Every row gives one point. The ring and each string are closed loops that go straight from each point to the next, and from the last back to the first. Before rounding, they use only three directions, however many columns there are. How many times does the string pass through the ring? Passing back the other way cancels.

Ring (9 x 3)
[[ -9 -16 -35]
 [-18  19 -32]
 [-12  56  -7]
 [  0  62  19]
 [ 10  46  39]
 [ 15  14  42]
 [ 18 -15  29]
 [ 14 -36   2]
 [  2 -33 -25]]
String (33 x 3)
[[ 51 -13  23]
 [ 31 -36  32]
 [ -3 -40  26]
 [-14 -23  15]
 [  9  -9   2]
 [ 28 -17  -8]
 [ 41 -42 -24]
 [  1 -63 -31]
 [-21 -36 -21]
 [-23 -20 -17]
 [  1   1 -10]
 [ 21  -5 -35]
 [ 10  -4 -47]
 [ 11  10 -24]
 [-15  13 -12]
 [-44  23 -25]
 [-41  40 -32]
 [-15  57 -35]
 [ 19  50 -22]
 [ 17  26  -6]
 [-11  29   4]
 [  7  33   2]
 [ 23  56   6]
 [ 11  95  30]
 [ -8  84  44]
 [ 13  79  49]
 [ 44  59  36]
 [ 27  29  18]
 [ -2  22  25]
 [-14  20  46]
 [ -3  13  61]
 [ 37   0  58]
 [ 55  -5  30]]
Times through: 0
String (23 x 3)
[[ 10  -5   0]
 [ 16 -10  -7]
 [-17 -19  -8]
 [-32 -19 -15]
 [ -2   7  -5]
 [ 19   5 -40]
 [ -9  16 -48]
 [ -2  28 -41]
 [  9  23 -18]
 [  3  36 -39]
 [-27  35 -44]
 [-49  19 -32]
 [-52   5 -34]
 [-30 -16 -55]
 [-11 -43 -61]
 [-32 -34 -19]
 [-21 -13   0]
 [ 27  -8  -7]
 [ 41 -27  -5]
 [ 44 -28   1]
 [ 42 -46  10]
 [  3 -55  20]
 [-22 -28  15]]
Times through: 2

Ring (9 x 4)
[[  3 -26  48 -24]
 [-25  16  45 -26]
 [-33  37  25 -17]
 [-19  48 -14  13]
 [  0  46 -18  31]
 [ 38  30  -1  54]
 [ 58  -2  19  49]
 [ 50 -36  30  21]
 [ 31 -45  37  -5]]
String (24 x 4)
[[-50  76 -18   0]
 [-21  21 -37   1]
 [  2  26   0  17]
 [ 11  44  13  33]
 [ 23  65 -18  63]
 [ 28  23 -32  48]
 [ 24   3 -15  28]
 [ 38  25  28  43]
 [ 72  25  41  72]
 [ 70 -17  17  54]
 [ 35 -29   0  17]
 [ 28  -3  28  19]
 [ 21 -41  -5  -1]
 [ 41 -74  24  -9]
 [ 39 -42  74  -5]
 [ 20 -11  61  -2]
 [  7 -10  14  -2]
 [-14 -36  33 -42]
 [-23  16  95 -37]
 [-29  38  88 -28]
 [-45  28  43 -38]
 [-17   0  -3 -15]
 [-10  19  13  -2]
 [-35  81  33   4]]
Times through: 2

Ring (6 x 6)
[[-40   4   3 -18  -5 -36]
 [-48   8 -24  -9  -8 -14]
 [-38  -8 -35  11 -14  10]
 [ 23 -10 -15  40  -6  19]
 [ 23 -20  15  27  -4  -7]
 [-16 -26  27  -1  -7 -34]]
String (27 x 6)
[[  2 -10   9  13  -4 -15]
 [ 40  15  15  22   6 -16]
 [-36 -45  48 -18 -10 -56]
 [-75 -57  43 -35 -17 -62]
 [-56 -33  16 -18 -14 -38]
 [-23  -9   3  -1  -7 -21]
 [ 15  31   5   4   7 -25]
 [-41  20   8 -29   0 -49]
 [-84  -7  -1 -39 -12 -46]
 [-82 -22  -7 -27 -16 -32]
 [ -6   5  -7  10  -4  -9]
 [  0  26 -18  10   1  -6]
 [-38  21 -35  -3  -6  -4]
 [-95 -18 -43 -17 -22  -3]
 [-65 -23 -28  -4 -18  -3]
 [-17  -2 -18  12  -8   0]
 [-28 -13 -20  11 -12   1]
 [-69 -47 -33   8 -26  12]
 [-23 -28 -37  32 -18  28]
 [ 13 -15 -32  46 -11  34]
 [  7 -31 -22  44 -14  28]
 [-22 -36  -7  19 -15   2]
 [ 26   2  -5  31  -2   5]
 [ 76  16   1  53   7  14]
 [ 70 -12  18  53   2   7]
 [ 11 -40  24  24  -9 -12]
 [-16 -37  18   9 -12 -19]]
Times through: 4
String (26 x 6)
[[-57 -56  43 -23 -16 -55]
 [-17 -14  36 -13  -3 -49]
 [ 19  20   9  10   5 -21]
 [-26  -9   5  -4  -7 -24]
 [-87 -31  14 -39 -16 -52]
 [-70   3   7 -40  -7 -53]
 [-24  33  -7 -15   2 -32]
 [  7  30 -11   9   3 -11]
 [-16   6 -11   5  -5 -11]
 [-19  26 -26   2  -2  -6]
 [-76   6 -46 -14 -15  -3]
 [-87 -26 -36 -12 -22  -3]
 [-63 -30 -20  -3 -19  -6]
 [ 14  17 -17  23   0   4]
 [ 13  15 -37  35  -4  25]
 [ -9 -15 -44  38 -15  35]
 [-44 -45 -24  18 -22  13]
 [-17 -25 -13  20 -13   6]
 [ 24   7  -9  30  -1   5]
 [ 59   9  -6  50   3  18]
 [ 48 -25   7  51  -5  15]
 [ 11 -48  18  31 -12  -2]
 [ 57 -16  26  42   1  -4]
 [ 41   5  13  29   3  -9]
 [-12 -13   2   9  -7 -14]
 [-42 -48  28  -9 -15 -36]]
Times through: 0

Ring (9 x 8)
[[ 22   0 -16  12 -34  -2  -3  11]
 [ 40   1 -16   7 -24  -5   0  -1]
 [ 42  -1 -18  -1 -10  -3   3 -11]
 [ 21  -7 -17 -13   2   2   4 -19]
 [-14 -12 -10 -22   0   6   4 -19]
 [-66 -16   3 -25 -18   9   3  -9]
 [-77 -16   5 -21 -28   9   1  -1]
 [-57 -12  -3  -6 -36   8  -3  12]
 [-19  -7 -13   7 -37   5  -4  16]]
String (29 x 8)
[[-22  -8   5 -19 -19  -2   5 -16]
 [-38  -9  11 -23 -23  -1   6 -16]
 [-59 -14  18 -37 -14   0   9 -29]
 [-28 -17 -13 -32  13  11   5 -27]
 [  0 -15 -31 -16  15  14   1 -14]
 [-18 -12 -14 -13  -9   8   1  -7]
 [-70 -13  14 -23 -32   3   3  -7]
 [-95 -15  24 -26 -41   3   4  -5]
 [-31 -11  -7 -11 -21   6   0  -2]
 [ -1 -13 -35  -4   1  15  -3   2]
 [-43 -15 -18  -8 -16  14  -3   7]
 [  9 -10 -34   0  -3  12  -3   3]
 [-47 -10   2  -8 -36   4  -1   6]
 [-74  -9  16  -7 -56   1  -1  13]
 [-64  -8   5   5 -60   3  -5  26]
 [  3  -6 -28  15 -30   8  -7  21]
 [ 24  -7 -33   5  -7   8  -3   4]
 [-20  -5  -1  -1 -38  -1  -1   6]
 [ 16  -6 -25   2 -13   5  -2   2]
 [ 64  -2 -47  17  -3   7  -5   8]
 [ 65   6 -25  23 -32  -6  -3  12]
 [ 77   2 -40  18  -9   0  -3   4]
 [ 43  -4 -33   6  -5   4  -2  -1]
 [ 90   0 -49  13   9   3  -2  -4]
 [ 88   3 -34   9   0  -4   2 -11]
 [ 34   2   1  -6 -23 -11   6 -17]
 [ 73  -1 -31  -2  10  -2   4 -20]
 [ 59  -5 -40  -2  15   6   1 -14]
 [ -3  -7 -10  -9 -15   2   2  -7]]
Times through: 2

Ring (10 x 9)
[[-35 -53   5  15 -14 -17   4  -8  22]
 [-48 -42  25  26 -19 -12 -16 -11  12]
 [-42 -17  31  31 -15  -6 -27 -10   4]
 [-19  17  24  27  -4   0 -29  -6  -2]
 [  3  36  11  14   2   3 -25  -2  -6]
 [ 26  36 -11 -16  -2   0 -13   2 -11]
 [ 30  24 -20 -29  -7  -4  -5   3 -10]
 [ 29  -3 -32 -36  -9 -11  12   2   1]
 [ 17 -28 -34 -24  -4 -17  24   1  18]
 [ -5 -45 -22  -6  -5 -19  23  -3  27]]
String (32 x 9)
[[-33 -44  10   5 -23 -14  -7  -8   8]
 [ -8 -20  -8  12   2 -12   7  -4  22]
 [-13 -34 -12  18   6 -16  17  -4  34]
 [-31 -62  -6  18  -5 -21  19  -8  36]
 [-47 -78   6  10 -24 -22   8 -11  24]
 [-61 -89  18   9 -37 -23  -1 -13  17]
 [-72 -95  24  22 -34 -23  -2 -15  23]
 [-69 -78  31  19 -38 -19 -14 -15  11]
 [-56 -55  30  13 -36 -14 -21 -12   1]
 [-14 -13   4  14  -4  -9  -6  -5  12]
 [-22 -14  12  16 -10  -8 -13  -6   7]
 [-30 -15  21  13 -19  -7 -23  -8  -2]
 [ -4  -1  -1   8  -2  -7  -6  -3   9]
 [  6  29   1  28  19  -1  -9  -1  15]
 [  6  56  15  32  16   7 -29  -2  -1]
 [  9  59  17  17   4   8 -37  -1 -14]
 [  3  33  12  -1 -10   3 -31  -2 -17]
 [ -3   7   6  -6 -16  -4 -20  -3 -10]
 [ 16  26  -9   3   8  -2  -6   0   5]
 [ 35  54 -15   6  22   3  -7   4   5]
 [ 25  34 -15   9  19  -2   0   2  12]
 [  9  14  -7   4   4  -5  -5  -1   7]
 [ -2  19  11  -3 -14  -1 -26  -3 -14]
 [ -6  32  21   6 -13   3 -37  -4 -19]
 [ -5  58  30  31   4  10 -45  -4 -14]
 [-35  16  43  24 -22   3 -50  -9 -19]
 [-29  -5  26  16 -19  -4 -29  -8  -6]
 [-10  -7   3   6  -8  -8  -9  -4   6]
 [-22  -8  12  30   2  -7 -10  -6  16]
 [-59 -42  35  42 -16 -11 -21 -13  16]
 [-76 -72  41  30 -36 -16 -22 -16  10]
 [-71 -80  34  16 -43 -19 -17 -15   7]]
Times through: 3
